Each row of a before or after table is a point. One or more steps were done to the points. Then noise was added and the rows were shuffled. The steps act on columns, c1 being the first. Name the steps. A step turns or swaps two columns, mirrors them in a line or flattens them onto one, adds a multiple of one to another, or multiplies or shifts one. Angles are multiples of 10 degrees, from the lower column toward the higher: turns from -170 to 170, lines from 10 to 170 but not 90. Use the fewest steps. Two steps may share a column if one is a turn and the other turns, adds or multiplies; they go together, in the order done. Otherwise the lowest column goes first.
In the rows, zero is written as 128.

Before:
[[ 92 127 166]
 [191 124  88]
 [160 113  63]
 [ 82  91 164]
 [137  86  99]
 [128  95  78]
 [ 50 118 179]
 [141  95  85]
 [134 126  65]]
After (9 x 3):
[[ 73 139 217]
 [103 105 128]
 [137  96 115]
 [131 127 115]
 [ 99 154 214]
 [101  95 151]
 [113  96 137]
 [168  74 134]
 [ 68 176 228]]
Steps: turn c1 and c2 by -50 degrees; shift c3 by 50

Before (10 x 6):
[[159 138 157 159 117 118]
 [113 156 155 109 140 127]
 [165 103 144 106 156 156]
 [174 125  35 129 106 130]
 [174 154 112 135 163 101]
 [154 102   7 128 117 107]
 [ 19 131 149 137 147  94]
 [128 125 139 103 126  88]
 [139  77 130 163 133 100]
 [168 128 148 117 110 115]]
After, 10 rows:
[[139  74 130 145 152 161]
 [127 125 136 102 165 120]
 [112 155 146 107 124 126]
 [164 102 138 102  93 126]
 [153 103  46 128 149 123]
 [167 128 140 128 147 109]
 [174 152 117 109 144 165]
 [160 137 149 161 144 143]
 [175 125  61 144 137 114]
 [ 21 129 144 113 153 155]]
Steps: multiply c3 by 0.7; turn c5 and c6 by 110 degrees; turn c4 and c6 by 40 degrees

Before:
[[109 101 140  79 130 137 181 106 139]
 [114 169 195  87 136 142 136  85 147]
 [123 154 159 167  90 133 154 144 125]
 [ 56 137 174 105 137 175 138  88 137]
 [144  94 164  70  79 132  94  97  70]
 [ 83 132 204 152 169 133 171 138 121]
 [151  63 122 169  54  65  73 108 160]
 [ 53 142 181 105 107 121 137 161 133]
 [142  63 117 186 129 140  59 164 147]
 [143  56 140 184  72  33  49 106  84]
 [168  82  92 153 131  65  42 158 143]
 [ 90 147 117  94 116 134 129  74  84]]
After:
[[ 75 104  62 199 178 117  68 141 156]
 [128 136 139  69 112 181 118 119 179]
 [142 148 141 143  64 198 177 121 117]
 [132 118 130 212 132 116  63 165 107]
 [119  78 129 115 120 151 170 125 150]
 [ 86 112  34 212 172 136  51  78 124]
 [ 90 117 168 107  64 180 132 125 168]
 [ 97 171 128 137 136 159 161 141 112]
 [ 94 118 135  85  94 114 129  60 147]
 [146 105  62 176 162  92  48 155 113]
 [ 73 122 120 101  65 182 145 147 101]
 [ 91  61 130 110 169 163  87  63 120]]
Steps: mirror c1 and c5 in the line at 30 degrees; turn c2 and c4 by -40 degrees; swap c3 and c6; turn c8 and c9 by -60 degrees; add -0.3 times c9 to c7

Before (13 x 12):
[[119 134  93  65 157 107 159  85 163 106 122 206]
 [115 129 152 221 109 123 139 188 163 134 159 148]
 [119  97 116 111  92  50 130  58 123 130 114  38]
 [155 151 130  67  99 132 110 117 221  89 174 213]
 [141  66 113 113  68 135  97  60 126 143 124 129]
 [ 72 130 109 129  59 141  99 109 169 105 102 170]
 [107 162 130 133 169 143  75  37 180 185 151 167]
 [ 53 163 177 154  35 160 156 140 155 163 192 177]
 [110 166 109  75  88 161 162  98 197 164 136 153]
 [121  92 157 155 107 191  93  92  78 102 101  96]
 [148 118 155 121 111 142 109  51 172 114  73 169]
 [119 115 151  55  37 142 102 137 116 140  95 154]
 [168 162 118 129  39 113 138 138 131  98 125 156]]
After:
[[ 52 136 176 157  31 163  67 132 100  78 200 182]
 [118 133 148  57  44 141 155 110 142 129  99 152]
 [114 130 111 106  91  42 154 194 139 149 119  37]
 [109 131 104  84  91 159 101 173  65  71 144 151]
 [124 130 152 157 107 184 177 152 175 171  96 104]
 [115 121 151 221 110 122  92  75  90 126 164 151]
 [122 111  86  60 151 105 110 181  85 134 122 211]
 [139 122 159 120 107 137 180 197  87 142  69 170]
 [102 144 126 130 168 142 202 197  74  70 152 165]
 [ 70 122 113 120  59 142 149 141  87 135 106 165]
 [138 149 115 108  69 141 186 175 133 177 122 132]
 [169 110 112 130  40 111 132 118 123 114 127 159]
 [158 104 126  64 101 134 157 125  37 128 177 216]]
Steps: add -0.3 times c1 to c7; turn c7 and c8 by 160 degrees; turn c2 and c10 by -120 degrees; multiply c2 by 0.4; multiply c9 by -1

Before, 12 rows:
[[109 131 141 135 139 128 129 140 140  94 129 142 105 128 128 132 105 148]
 [159 133 121 123 117 137 112 102 116 131 110 113 117 146 132 128 133 125]
 [150 131 100 123 102 134 125 127 110 128 124 129 118 139 134 113 149 146]
 [124 122 138 135 134 149 121 119 141 117 143 131 112 150 143 124 128 138]
 [150 120 124 125 128 133 140 130 133 138 123 113 127 132 140 134 136 139]
 [132 137 128 139  99 113 151 148 108 139 151 135 142 122 114 138 146 108]
 [140 131  95 125 114 155 115 122 108 142 115 130 137 133 127 133 138 135]
 [132 116 141 132 143 128 129 129 135 113 156 148 106 112 120 129 117 137]
 [134 137 123  96 132 139 117 111 140 127 127 125 107 138 150 132 132 132]
 [117 128 145 127 145 126 140 133 150 127 142 142 100 139 105 127 122 140]
 [119 115 146 127 131 130 142 135 152 112 145 161 106 138 128 123  85 140]
 [123 128 130 144 136 120 141 119 143 116 134 165 112 131 132 136 123 142]]
After (12 x 18):
[[109 131 115  97 139 128 129 139 140  94 129 142 105 136 119 132 191 148]
 [124 128 128 108 136 120 142 119 143 115 135 165 112 141 119 136 136 143]
 [124 122 124 122 134 149 121 120 141 117 143 131 112 159  94 125 126 138]
 [134 136 140 162 132 139 117 111 140 127 127 125 107 147  90 132 128 132]
 [150 120 136 139 129 133 140 130 134 138 123 113 126 135 108 134 107 139]
 [132 137 123 137  99 113 150 148 109 139 151 135 142 109 155 139  74 108]
 [119 115 111  85 131 130 142 135 152 111 145 161 105 155 115 123 250 140]
 [132 116 113 113 143 128 129 130 135 114 156 148 106 116 134 129 158 137]
 [140 131 159 141 114 155 115 122 107 141 115 129 137 119 153 134 100 135]
 [150 131 156 154 102 133 125 127 110 128 123 129 119 127 136 114  70 146]
 [117 128 105 123 145 126 140 133 150 127 141 141 100 154 159 127 145 140]
 [159 133 136 138 118 137 112 102 116 131 110 113 117 138 126 128 115 126]]
Steps: turn c3 and c15 by -160 degrees; multiply c15 by 2; multiply c17 by 3; turn c4 and c17 by -160 degrees; add 0.7 times c9 to c14

Before:
[[156 112 135 121  92 199 161 116 143 100 116 111 102 115 105 128 125 105
  104 109 114 148 121 141]
 [132 127  95 116 127 107 157 119 148 132 106 224  97 136 131 122 140 136
  131 135  78 201 139 113]
 [123 117 146 116 134 129 141 121 121 143 197 120 101 124 102 121 119 107
   99 114 109 128 159 169]
 [145 112 138  99 121  98 147 120 118  81  98 112 109 108 106 124 121 106
  109  97 129 139 117  93]
 [121 107 146 112 140  97 124 117 114  94 106 112 101 151 176 126 119 128
  112  98 130 142 145 105]
 [152 110 148 106 136  98 157 149 136 139 107 142  97 127 118 130 127 111
  113  99  97 141 138 135]
 [136 157 123 125 140 100 118 115 127 146  98 115 100 167 102 128 138 119
  102 116 133 132 157 117]
 [148 162 148 104 121 126 154 128 142 139 128 114 110 120 111 113 130 117
  103 114 137 170 146 248]
 [129 128 143 103 138  99 159 157 138 114 120 127 170 113 124 115 114 103
  106 103 126 129 155  96]
 [154 160 129 124 121 100 151 114 149 143 134 146 182 117 102 123 117 135
  193 108 126 143 162 100]
 [126 106  64 119 131 143 129 139 142 145 118 127  98 118 104 117  74 164
  113 164 111 153 128 126]
 [124 122 101 115 102 170 130 138  30 144 118 163 116 147 127 164 115 131
  102 107 124 133 163  95]
 [130 159 133 123 131 113 161 113 145 124 120 171 114 125 111 129  60 112
  104 104 122 133 161 100]]
After, 13 rows:
[[122 119 144 118 134 128 142 107 122 122 200 142  98 121 100 172 147 108
  107 114 143 104 135 129]
 [146 162 148 104 121 121 155 120 142 126 127 139 104 120 113 247 149 119
   98 113 113 130 173 119]
 [131 158 133 123 130 111 163 100 146 116 118  92 119 126 113 102  69 111
  109 104 147 111 139 132]
 [129 126 143 102 139 102 160 139 136 148 120 127 169 113 122  98  75 101
  108 105 128  93 140 146]
 [145 113 138  98 122  97 147 127 118  81  99 142 146 110 104  91 104 105
  111  96 124 145 134 139]
 [154 110 149 104 136  97 157 141 138 118 106 128  98 129 118 138 155 112
  123  96 161 115 149 125]
 [156 111 132 117  92 195 164 121 140  90 114 150 127 114 104 141 127 105
  107 109 138 148 143 125]
 [153 162 131 123 120 101 149  97 152 174 133 111 157 118 102 101  87 135
  192 106 137 111 148 135]
 [136 160 122 125 139 101 119 105 125 126  96 139  93 168 101 118 173 118
  104 118 120 113 139 129]
 [123 122  98 113 103 172 128 121  28 131 121  96 107 146 126  87 134 131
  105 107 145  96 144  98]
 [132 126  95 111 124 107 158 115 151 113 105  55 100 134 130 116 166 136
  148 133 206 151 198 138]
 [119 107 146 115 140  98 123 112 113  86 105 146 129 151 174 107 116 130
  112 101 122 122 141 133]
 [128 103  65 119 132 144 127 139 142 122 114 134  95 118 103 128 105 163
  118 166 145 131 153 139]]
Steps: turn c8 and c23 by 30 degrees; turn c22 and c23 by 70 degrees; turn c10 and c13 by -40 degrees; add -1 times c13 to c17; add -0.3 times c21 to c19; turn c12 and c21 by 160 degrees; turn c16 and c24 by -100 degrees
